Each row of a before or after table is a point. The points were changed in one or more steps. Then noise was added and the rows were shuffled. The steps act on how far a point lies along the listed directions, d1 being the first. What was done? A step turns or swaps two directions, mirrors them in a line or flattens them onto one, adds a multiple of one to another, or multiplies one. Angles are multiples of 10 degrees, from the lower direction toward the higher: turns from -170 to 170, lines from 10 to 170 but not 90. Use the fewest steps. Two steps may share a direction if one is a turn and the other turns, adds or multiplies; they go together, in the order done. Otherwise the lowest direction goes first.
In the rows, 128 means zero.

Directions:
(1): [148 181 126]
(2): [146 123 182]
Before:
[[127 123  89]
 [105 135 108]
 [133 151 155]
 [115 121  73]
 [158 128 153]
 [130 133 138]
 [137 158 120]
 [155 112 211]
 [146  63 210]]
After:
[[115 108 143]
 [138 131 159]
 [134  85 126]
 [ 87  57  71]
 [125 164 130]
 [157 153 121]
 [120 111 133]
 [166 181 126]
 [ 87  54 109]]
Steps: turn d1 and d2 by 100 degrees

Directions:
(1): [178 178 161 135 135 112]
(2): [105 140 146 114  62  97]
(3): [132  92 138 169 141  71]
(4): [180  93 108  86 113 116]
Before (10 x 6):
[[118 101  91  86  80 109]
 [129 131 112 128 192 187]
 [114  79 114 153 197 174]
 [199 236 174 104 140 121]
 [143 121 126 134 106 112]
 [125 145 109 124 173 164]
 [ 75 139 114 130 118 142]
 [ 87  96 122 141  92  91]
 [102 169 120 128  98 153]
 [139 133 108 105 141 163]]
After, 10 rows:
[[140 175 124 148 146 158]
 [115 151 110 123 156 167]
 [ 61 119 112 146 127 150]
 [ 72 167 118 114  84 135]
 [194 116 113  75 139 145]
 [173 132 111  92 143 134]
 [159 148 127  97 113 134]
 [115 127 130 148 110 119]
 [196 178 183 165 162  42]
 [166  68 101  73 131 165]]
Steps: turn d1 and d3 by 50 degrees; turn d2 and d4 by -80 degrees

Directions:
(1): [ 98 110 112 132 118 208 106 143]
(2): [151  86 149 159 194 131 105 134]
(3): [146  75 161 147  82 137 160  98]
(4): [102 116 157 139 115 109 145 205]
(5): [ 96 164 143 173 155 146 179 109]
Before:
[[114 162 150 140  72  59 209 119]
 [141  81 128 150 143 161 108  73]
 [107 109 132 158 167 121 164 162]
 [153 117 162 106 150  49 112 158]
 [104 127 153 160 146 132 150 132]
 [142  84 136 130 114 117 120 128]
 [163 174 121 120 146  78 130 103]
 [130 113 118 115 158 174 128 132]
 [127 149 133 143 156 129 161  48]
 [152  97 132 104  94  74 134 149]
 [163 190  83  85 105  85 125  92]
 [155 121 114  84 138 155  76 147]
 [ 86 185  94 128 102 175 150  62]]
After, 13 rows:
[[152 137 135 108  48  47 179  83]
 [ 84 169  85  95  71 174 121 101]
 [122  71 142 170 135 187 134  81]
 [141  74 145 145 115 108 130 119]
 [168 175  61  81 128 112  78 101]
 [159 174  98 110 149 108 112  85]
 [142 123 127  94 169 160  68 163]
 [170  81 141 114 121  73 134 117]
 [116 126 123 119 154 168 135 151]
 [160 128 154 118 182  54 112 117]
 [104 141 147 146 124 124 165 121]
 [115 146 115 124 107 162 158  53]
 [106 134 127 153 156 106 181 150]]
Steps: turn d1 and d4 by 30 degrees; turn d2 and d5 by 40 degrees; multiply d3 by 1.6
